Rows are points. Each copy is the shape, with its points in the same order, stretched, turned, moved and blurred by noise. Some copies are also mirrored. Which?

Shape (8 x 3)
[[-14   5 -30]
 [ 54 -28 -23]
 [ 34   5  -2]
 [-68  23 -28]
 [ 14 -24  -6]
 [ 28  14  68]
 [  4 -59  11]
 [-30  39 -17]]
Copy 1 (8 x 3)
[[-23  21 -39]
 [ 40  73  11]
 [ -5  34  30]
 [-53 -36 -66]
 [ 30  20  -1]
 [ -8 -15  95]
 [ 65  -6  -3]
 [-64  -8 -24]]
Copy 1 is: only turned
Copy 2 (8 x 3)
[[  0   5   9]
 [-10 -65   6]
 [  7 -41 -19]
 [ -2  62   7]
 [-22 -24  -5]
 [  3 -28 -73]
 [-47 -16  -9]
 [ 19  25  -6]]
Copy 2 is: mirrored
Copy 3 (8 x 3)
[[ -9  35  28]
 [  5 -11  60]
 [ 31  -1  34]
 [-17  63  -8]
 [ -3  -7  20]
 [ 64 -39 -20]
 [-27 -42   0]
 [ 16  54  10]]
Copy 3 is: mirrored

Shape (9 x 4)
[[ 16  35 -24  24]
 [  2 -75  -3 -61]
 [  8   1  -5  29]
 [-33 -35  -7 -21]
 [ -2  55 -62 -28]
 [ -7 -17 -37  48]
 [-38 -12  20   4]
 [ 78  27 -15  16]
 [-22 -32  30   6]]
Copy 1 (9 x 4)
[[ 37  21  15   2]
 [-37 -38 -17  95]
 [  4  26   8   2]
 [-13   8 -36  39]
 [ 79  -5  -6  13]
 [  3  44   4  35]
 [ -6  22 -42  -5]
 [ 17  -2  55   5]
 [-33  14 -32  11]]
Copy 1 is: only turned
Copy 2 (9 x 4)
[[  5 -18 -43 -21]
 [ 76  36  40  25]
 [  3   0 -30  14]
 [ 25   9  32  11]
 [ 33 -40  -9 -69]
 [  0 -33 -21  29]
 [-13  17  18  13]
 [ 36   1 -76 -11]
 [ -3  32  10  31]]
Copy 2 is: only turned
Copy 3 (9 x 4)
[[  3 -11  21  54]
 [ 37  32 -10 -69]
 [ -6 -27  16  22]
 [-20  14 -23 -32]
 [ 10  45 -11  58]
 [ -3 -40 -27  30]
 [-53  -4  -2 -24]
 [ 73 -21  66  64]
 [-34 -12  15 -33]]
Copy 3 is: only turned

Shape (10 x 6)
[[ 16  32  11  53   6  -7]
 [-15  43  36  11 -18  11]
 [  6 -18 -80  -4  84  -1]
 [-34  -8  30  15  -7  -8]
 [ 26 -14 -47  51  57 -13]
 [ 76 -43 -58 -13  63  -8]
 [-38 -25  16  -7 -83   2]
 [-19  11  -2 -12 -37 -51]
 [  7 -33  30 -25  -7 -26]
 [-56 -10  -1  32   1 -33]]
Copy 1 (10 x 6)
[[-15   2 -15  21  27 -10]
 [-19  35  -5   1 -20 -47]
 [ 62 -74 -65 -55  45  28]
 [-37  -8 -24 -13 -15 -10]
 [ 11 -62 -49  -2  60  39]
 [ 68 -70  -6 -23  23  58]
 [-31 -18 -20  18 -75 -32]
 [-23 -36   2  -2 -21 -52]
 [-17 -26  17 -18 -35   1]
 [-52 -43 -51 -16  11 -18]]
Copy 1 is: only turned
Copy 2 (10 x 6)
[[ -9 -26  19  26 -27 -12]
 [ -3   9   0  11 -22  18]
 [-70 -48   7   0  42 -49]
 [  9   5  20  17  14  -1]
 [-37 -60  24  25  12 -47]
 [-32 -77 -28  -1  34 -61]
 [ 36 -16  17  -5  27  59]
 [ 10 -15  23 -40   4  13]
 [ 24  -9  -9  -8  27 -19]
 [ -2  -6  53   6  21  -4]]
Copy 2 is: only turned
Copy 3 (10 x 6)
[[-23 -48   2  18 -11 -17]
 [ 14 -34  10  54 -13   9]
 [-41  29 -53 -53 -20  24]
 [  3 -29  32  24 -41  25]
 [-44 -25 -29 -44 -23 -15]
 [-28  51 -13 -94  12 -10]
 [ 46  18  69  38 -64 -23]
 [-16   9  53  59 -37  -8]
 [ -2  12  57  -1 -16  23]
 [-27 -33  23  42 -67  16]]
Copy 3 is: only turned
Copy 4 (10 x 6)
[[ 10 -17  -1  63  24  -6]
 [-30  31   8  57  21  27]
 [ 75 -16 -20 -88   8 -35]
 [-48  11  20  18  15 -11]
 [ 55 -48 -13 -23  33 -35]
 [ 79 -78   3 -76   8  12]
 [-79  20  16  34 -64   6]
 [ -4   9  53  35 -45  -4]
 [-20 -17  55 -20  -1  28]
 [-29  14  20  19  -3 -46]]
Copy 4 is: only turned

Shape (14 x 8)
[[-43 -59 -50  33 -38 -46  12   1]
 [ 15 -58 -49  34 -70 -52  32 -20]
 [ -7 -45  60 -44  33  -9  37  -7]
 [ -5  28  52 -33  24  23   7 -24]
 [-53  22  65 -25  14 -22  42  -5]
 [-14 -56 -33  40 -33 -33 -20 -17]
 [-19 -21 -18  -5 -14  41 -12   9]
 [-27  13  33 -59  21  21  61  29]
 [  4 -11  34  -6 -27  -6  -3  33]
 [ 17 -53 -52  76   0 -27  26  -8]
 [ 23  -8 -16  19 -79  41 -11   5]
 [ 24  -1 -26  28 -17  -8 -26  47]
 [ 14  13  14 -84  24 -13  -2 -17]
 [-13  46  36 -44  48   0  37 -11]]
Copy 1 (14 x 8)
[[-48  23 -39 -44 -64   7  76 -41]
 [-63   3 -38 -29 -24  47  87 -40]
 [ -7  16  75  19 -39  19 -30   2]
 [ 46  26  59  43  14 -13 -70  -2]
 [ 18  79  61   3 -23  10 -23 -22]
 [-12   3 -19  -8 -43  -5  75 -29]
 [ -9  -1  -8  40 -17 -31 -46  -4]
 [-21  51  39  15 -15  18 -88  17]
 [ -5  30  10  54 -21  19  -4  10]
 [-62   7 -18 -41 -19 -21  79  28]
 [-32  -8 -35  69  23  -6 -28 -21]
 [ -5  11 -36  29 -11   0  20  40]
 [ 50  -2  34   7 -13  48 -48   3]
 [ 34  53  53  -2   6   9 -62  18]]
Copy 1 is: only turned
Copy 2 (14 x 8)
[[ 15  28  40   0  76   8  48  25]
 [ 30  63 -14  21  87 -16  38  18]
 [ -9  41  29  18 -10 -17 -74  49]
 [-39  -6  -5  -2 -53  -1 -53   7]
 [-65   2  17 -36   8 -32 -80  14]
 [ 18  22  20  34  34   0  68  51]
 [  6   8  35 -11 -24  22  26 -25]
 [-25  11  14 -55  -1  11 -92 -28]
 [  8  15   2 -23 -22 -38  -7   8]
 [ 24  68 -10  -4  56  33  40  53]
 [ 14  34  -9 -15 -31 -26  41 -48]
 [ 45  -3 -31 -19  -2  13  30   7]
 [  9 -30 -29  45  -6  26 -61  18]
 [-46 -12 -29 -17 -16  25 -80   9]]
Copy 2 is: only turned
Copy 3 (14 x 8)
[[ 18  32 -54 -34  -2 -41  28  28]
 [-19  79 -41 -44 -19 -60  15   0]
 [ 28 -51  12  11 -18  -2  29 -66]
 [ 19 -48  48  28 -11  26 -45 -27]
 [ 35 -61 -33  11  -8  51 -33 -30]
 [ 28  47  -8  -9 -20 -46  12  25]
 [-19 -20  27   4 -37 -47  -4  21]
 [-20 -77  -2  -2   0  22   2 -32]
 [-13  -1  23  19 -53  22  10  -4]
 [-15  71 -32  24  19 -73   1  -4]
 [-37  29  28   7 -75 -37 -29  32]
 [-38  30  33  34 -26   5  18  43]
 [ 14 -31  52 -31  12  23   4 -32]
 [  1 -50  14  20  41  47 -42 -31]]
Copy 3 is: mirrored
